Each row is a point. Each copy is the shape, with its points in the same order, turned, moved and blurred by noise. Is it also mirrored, or only turned?
In the rows, zero is written as 128.

Shape, 9 rows:
[[101 169 135]
 [159  96 171]
 [139 157 129]
 [101 162 121]
 [152  69  79]
 [148 131 160]
 [117 173 126]
 [111 135 161]
 [187  70  49]]
Copy 1:
[[118 154 138]
 [101  67 159]
 [106 126 112]
 [132 155 125]
 [188  59 103]
 [ 98 106 144]
 [110 152 110]
 [112 127 162]
 [181  39  69]]
Copy 1 is: mirrored
Copy 2 (9 x 3):
[[109 155 155]
 [177  97 108]
 [114 115 152]
 [ 96 149 144]
 [ 97  73  60]
 [153 110 137]
 [103 139 161]
 [144 146 131]
 [ 75  33  62]]
Copy 2 is: mirrored
Copy 3, 9 rows:
[[162 174 107]
 [ 98 149 177]
 [127 152 110]
 [167 159 106]
 [132  60 158]
 [111 163 145]
 [149 165  98]
 [145 177 147]
 [110  29 135]]
Copy 3 is: mirrored
Copy 4, 9 rows:
[[108 161 163]
 [170 112 117]
 [120 162 126]
 [ 89 156 149]
 [ 98  97  56]
 [150 141 128]
 [103 175 148]
 [127 130 152]
 [ 96 118   7]]
Copy 4 is: only turned

Shape:
[[134 122 126  93 119 133]
 [ 68 111 161  78 112 156]
 [138 136 194 146 123 122]
 [130 121 143 147 116 162]
 [138  96 124 148 115 115]
 [151 103 133 112 126 151]
 [143 176 113 153 115 113]
 [154 161 118  13 121 114]
 [146 121 113 157 249 116]]
Copy 1, 9 rows:
[[136 155 118  72 122 125]
 [ 93 101 141  46 139 143]
 [157 101 123 119 100 169]
 [156 123 136 122 132 116]
 [152 129  86 107 107 105]
 [165 139 125  74 136 120]
 [141 170 134 139  79 122]
 [127 214 152  21  97 160]
 [153 194  37 144 173 172]]
Copy 1 is: mirrored
Copy 2 (9 x 6):
[[137 119 120  95  94 164]
 [ 75 133 121  56  94 186]
 [ 88 160 194 125 117 149]
 [103 127 133 143 120 167]
 [106  96 140 137 102 131]
 [126 102 141 118 118 175]
 [134 156 114 150 100 110]
 [210 147 132  69  64 184]
 [154  95 133 110 223 100]]
Copy 2 is: only turned

Shape, 14 rows:
[[188 158 207 113 133 118 177 127 213]
 [126  68 129 112 178 136 124  42 144]
 [162 150  86 186 147 152 143  48  84]
 [ 95  77 128 107 162  58 203 156  86]
 [171  89  91 147 182 174  80 101  88]
 [123  92 110 107  79  97 200 114  57]
 [142  85  94 120 143 158  83 111  61]
 [ 89 146 135  86 142 161 126 122 180]
 [177 179 162 139 108 200 147 114 205]
 [122  46  89 148  70  69 187 141  95]
 [122  97 142 109  78 109 149 129  48]
 [ 97 126 169 202 142 161  88  66 110]
 [189 161 143 139 166 190 140 162 213]
 [153 200 153 109  99 104 108 123 205]]
Copy 1:
[[166 156 180 135  69  70 175 107 234]
 [130  81 197 119 185  94 164  85 121]
 [142 132 146 206 151 154 186 101  73]
 [ 75 162 122  76 144  29 185 155  98]
 [176 122 139 141 216 148 130 133 104]
 [121 162 104  81 108  79 207  96  50]
 [164 143 123  99 197 148 127 115  73]
 [ 98 117 136  93 127 131 140  78 196]
 [179 118 143 160  76 156 166  95 218]
 [128 119  93  89  97  33 155 128  34]
 [141 177 126  57 113 103 171 114  59]
 [123 118 211 138 123 183 133 140 100]
 [182 116 113 157 120 123 143 138 241]
 [134 166 146 147  66 106 104  56 196]]
Copy 1 is: only turned
Copy 2 (14 x 9):
[[164  94 218  72  86 107 175 160 180]
 [127  30 147  78 172 175  85  90 164]
 [136 141 126 158 203 183 132  63 148]
 [141  32 140 128 109 127 120 141  22]
 [142 113 115 129 182 196  43 107 161]
 [137 103  80 118  92 136 132  74  61]
 [124 109  78 121 149 202  51 112 133]
 [ 99  65 118  82 146 159 149 195 165]
 [158 132 157  98 116 144 184 151 246]
 [141  52  71 157  83  76 107  80  83]
 [113 109  79 110  75 155 110  98  80]
 [ 61  80 148 170 140 213 123  85 193]
 [186 109 173 137 137 145 143 210 221]
 [ 82 130 172  95 118  93 159 173 192]]
Copy 2 is: only turned
Copy 3:
[[200  32 133 162 167 115  93 149  75]
 [ 99  93 164 129 133 144 123  45 154]
 [153 167 173 153 103  76 192  74 126]
 [ 37  97 125 124 185  55 138 167 149]
 [149 174 191  77 144 125 143  75 166]
 [ 57  92 125 100 127  63 211 142  97]
 [103 172 173  53 131 123 160  97 139]
 [134 114  97 139 158 184 115 123 106]
 [237  92 128 154 135 165 146 143  92]
 [ 63  74 121  81  87  55 172 175 155]
 [ 66 112 151  78 123  87 180 156  75]
 [120 165 214 155  80 153 113 120 105]
 [244 104 124 140 178 152 110 151 141]
 [193 101  77 126 121 125  79 132  50]]
Copy 3 is: mirrored
Copy 4, 14 rows:
[[154 140 146 153  88 104 221 203 177]
 [100  74 115 162 135 114 126  84 190]
 [179 178  64 203 147 133  95  86 151]
 [119 117 116  95 181  56 179 112  61]
 [190  86 107 160 187 164  64  93 138]
 [158 158 119 137 116  45 125  79  49]
 [175 107 119 145 166 137  51  88 113]
 [ 92 143 157 107  98 173 145 124 149]
 [177 171 151 170  64 176 162 151 188]
 [191 147 166 122 162  20 143  62  82]
 [162 147 147 141 124  62  77 105  66]
 [112 189 152 195 181 135  93 126 169]
 [173 147 147 149 107 215 193 167 179]
 [143 198 142 108  75 142 138 190 198]]
Copy 4 is: mirrored

Shape:
[[154 156 153 133 131 131 118 156 111 105  92 119]
 [129 184 152 131 130  81  96 175 116 109 129 185]
 [149 161 160 143  85  81 163 159 151 156 161 175]
 [137 145  70 143 147 213 127 105 103 147 144 155]
 [111 171 191 127 144 151 124 144 134 138 141 117]
 [162 158 111 119 130 140 134 142 189 159 103  95]
 [136 159  98 140 189  94 150 148 134 121 200  89]
 [134 172 156  72  62 147 105 118 155 109 101  96]
 [116 102 101 113  41  96 107 172 150 172 150  86]
 [ 96 147 137 136 109 185 154 120 152 113  74 124]
 [120 106 147  99 103 106 103 108 155 132 144 123]
 [146 145 131 161  98  99 134 110  93 181  94 166]
 [165 140  75 151  76 134  76  93 181 132 119  40]
 [111 162  80 157 130 166 126 124 224 147 136 121]
 [ 82 169  89 124 152 157 129 118  84 148 138 159]]
Copy 1:
[[117 110 127 173 123 126 137 164 103 158 159 152]
 [ 90 135 139 193 138  83  80 148 104 129 141 190]
 [104 140 144 208 103 120 106  86 156 112 116 186]
 [105 124  45 153 148 157 112 105  66 102 154  83]
 [ 90 129 162 177 128 145 106 170 129 114 140 108]
 [164 127 111 157  99 141 150 154 121 120  83 117]
 [160 124 143 205 194  97 151 124 111  69 135 107]
 [136  77 142 126  68 163 118 186 114  99 141 165]
 [135  41 159 153 117 148 144  88  95  94  58 174]
 [ 86 135 114 112  74 139 160 142 102 123 158 112]
 [134  85 148 112 137 132 102 119 133 105 122 151]
 [121 149 127 158 119 154  98  70  82 169 133 166]
 [218  41 120 131  80 126 132 123  80 119 103  94]
 [136 133  92 135  87  91 132 122 108  75  82  72]
 [ 85 152 106 146 156 141 105 112  44  84 153 124]]
Copy 1 is: mirrored
Copy 2, 15 rows:
[[151 144 174 105 132 135 110 153 110 134 113 164]
 [111 156 170 134 146 103  43 150 146 140 144 146]
 [ 85 132 191 166  91  97 102 124 131 122 189 131]
 [151 165  98 165 189 108 190 115 118 128 118 116]
 [137 169 204 109 129 114 121 135 105 136 118  86]
 [190 164 164 137  80 138 151 107 151 121 137 143]
 [172 129 127 119 120  72 102 111 112  49 144  86]
 [110 200 162  79  88 178 130 102 117 153 113 155]
 [ 89 159 107 142  24 152 136 167 149 103 129 122]
 [152 140 160 122 140 195 155 119 104 174 135 115]
 [ 92 137 155 122  92 145 125 110 147 112  91 119]
 [110 126 154 206 111 112 115 130 102 162 110 155]
 [162 195 116 154  68 200 149 105 122  59  89 156]
 [178 172 143 166 119 175 150  89 164 101 161  84]
 [141 153  93 150 170  96 122 120 105 165 115  91]]
Copy 2 is: mirrored
Copy 3:
[[132 115 132  66 134 149 168 127 109  95 121 111]
 [136 127 175 140 153 110 188 122 120  62 133 115]
 [ 97 112 158 171  89 139 166 132 123  94 176 129]
 [105 158 111 118 129 165 111 140  70 123  47 181]
 [ 78 155 145  94 154 157 184 120  93 127 142 110]
 [137 146 130  94 122 194  93 109 104 115 163 127]
 [135 132  82 178 154 144 128 106  79 149 125  70]
 [108 168 145  32 114 112 121 150 102 104 180 127]
 [ 85  91 171 116 124 126  52 179 134 130 169  96]
 [103 183 120  58 108 183 147 163 137 113 109 131]
 [111 140 161  98 125 104 119 129 137 161 150 126]
 [ 88  88 126 119 123 137 144 115 159  85 123 180]
 [110 132 117  53  92 132  18  90 111 115 127  90]
 [111 209 143 134 105 196  73 114 116 119 116 114]
 [ 94 163 103 136 177 138 141 159 108 106  76 165]]
Copy 3 is: mirrored
Copy 4, 15 rows:
[[142 115 116 122 124  91  89 101 121 105 109  80]
 [128 105  91 168  87  88  91  99 107 146  91 136]
 [168 102 118 208  82  96 154 128 136 137 118 100]
 [162  94 116 106 145 176 103 171 131  58 141 129]
 [108 121 143 174 112  89  78 141 133  87 126  88]
 [169 160 127 142 128 142 102 115 158 108 168  69]
 [135 190  69 127 116  95 132 199 122 113 130  95]
 [109 111 182 140  95 131 101  84  86 131 165  45]
 [107 112  87 172 118 175 159 119 149 158 137   7]
 [135 101 181 104 100 134 105 107 167  71 123  86]
 [ 92 108 135 142 133 116 147 127 126 155 158  82]
 [149  94  94 177 149 131 167  88 133  87 102 125]
 [128 151  88  99 133 156 147  82 123  86 216  24]
 [145 144 107 122  75 157 114 138 194  81 198 102]
 [117 119 126 125 120 166 104 162 127  72  86 153]]
Copy 4 is: only turned

Shape, 18 rows:
[[ 68  87 164 138  75 158 156  85 203 109 114 183]
 [ 48 207  72 156 118 220 139 169 116  93 109 142]
 [107 106 149 129  96 114 194  99 208 112  99 100]
 [ 64 190 120 121 139 220  89 145 143 126 146 169]
 [147 108  79 100 163 104  83 153 109 110 146 166]
 [ 81  94 167 135 138 113 166 105 248  74 136 115]
 [ 84 158 118 117 186 245 164 140 101 105  95 175]
 [ 57 196 167 124 143 226 124 189 106 102 147 133]
 [213 131  98 182 154 140  93 128 134 105 172 156]
 [150 108 102 177 172 120  68 109  91 168 125 127]
 [ 61 112 184 115  78 147 132 103 192  63  84 121]
 [108  78 147 137 108 156 124  87 212  43  76 112]
 [ 87 107 195 104  78 158 166  43 203  78 101 117]
 [133  99 182 105  82 148 150 123 237 101  79  99]
 [178 125  81 124 142 108 109  91 104 102 186 115]
 [161 173  86 113 164 126  88  93 152 136 122 159]
 [207 109 105 138 116  85 102 135 113 123 144 167]
 [ 78 215 149 157 165 169 130 139 102  82  91 182]]
Copy 1 (18 x 12):
[[ 42  92 220  95  94 161 139 162  89 122 133 140]
 [145 121 131  56 154 151  55 157  33 168 160 224]
 [ 93 105 191 145 138 145 203 161 104 139 139 139]
 [ 97 138 128  63 133 178  23 138  72 153 118 168]
 [131 126 137  70 159 146  78  96 207  91 145 168]
 [ 89 151 217 152 123 201 186 155 105 100 139 137]
 [ 62 131  96 100 142 154  49 180  88 138 146 245]
 [114 126  94 114  98 202  37 123  62 179 134 213]
 [145  99  79  32 141 185 131 131 164  54 131 132]
 [143 139  82  59  99  85 102 117 170  83 128 128]
 [ 79  95 224 137 105 166 152 117  70 132  92 187]
 [106 102 214 136 122 160 168 152  85  65  83 180]
 [ 31  91 203 154 123 154 178 126  58 114  94 139]
 [ 99  79 196 163 131 177 179 170 112 138  73 141]
 [130 112 100  78 182 139 129  80 158  70 164 126]
 [102 147 110  48 191 138 115 123 150 115  94 137]
 [126  76 118  43 149 148 143 102 218  91 137 135]
 [ 87 156 103  46 112 170 105 116  83 163 117 245]]
Copy 1 is: only turned
Copy 2:
[[146  90  98 190 116 129  85 143 109 188  54 116]
 [137 185 120 114  25 246 128 106 114 149 109 102]
 [ 75 101 120 172 111 109 122 189 157 178  76  80]
 [176 203 138 152  70 206 131 111 112 181 133 138]
 [124 151 133 123 188 166 186 117 136  98 145 150]
 [ 65  84 136 179 151 134  89 166 161 226 102  95]
 [138 202 193 130  77 220 130 107 107 144  47 137]
 [142 245 151 102  59 197  95 109 105 176 129 116]
 [165 129 171 139 152 149 127  94 209  76 169 131]
 [185 162 186 160 169 154 183 125 145  85 146  54]
 [ 77 140  88 195 126 140  78 151 124 198  65  92]
 [ 75 120 115 218 145 168  70 151 161 157  72  98]
 [ 67 127 109 228  95  97  78 154 130 186  49 111]
 [ 91 143  96 198 127 130  74 231 182 170  79  95]
 [106 123 162 158 149 115 183  93 165  76 170 137]
 [154 157 138 186 135 154 197 122 190 129 126 137]
 [158 131 127 130 182 105 167 120 193  68 134 133]
 [146 219 129 122  90 198 141  64 159 180  73 100]]
Copy 2 is: mirrored
Copy 3:
[[175  74 123 210 134 129 142  98 204 107 179 136]
 [ 70 146 168 191  10 143 154 158 182 148 195  44]
 [156  96  63 156 145  97 131 119 162 162 187 120]
 [137 160 190 148  43 194 170 137 205 134 172  96]
 [ 85 169 138 116  97 139 145 145 162  98  54 146]
 [153  88  79 154 174 128 197 127 160 157 200 162]
 [ 75 167 163 136  83 191 133 103 199  90 208  44]
 [128 159 195 134  29 191 171 126 137 125 222  70]
 [112 140  92  90  72 170 134 223 168  81 100 128]
 [100 128 171  88 120 163  71 200 170 122  80 122]
 [155 110 131 185 116 104 136 103 171 138 226 182]
 [122  98  95 161 132 113 138 131 205 120 221 200]
 [180 105  86 190 142 146 108  86 185 146 231 179]
 [187 101  81 111 128  81 137 104 188 135 215 163]
 [ 91 148  74 120  90 185 111 174 142 131  77 151]
 [128 193 113 123 105 164 127 169 212 157  93 127]
 [140 151  92 107  93 133 105 178 153  75  56 145]
 [108 209 182 186  91 156 139 172 169 103 196  75]]
Copy 3 is: only turned
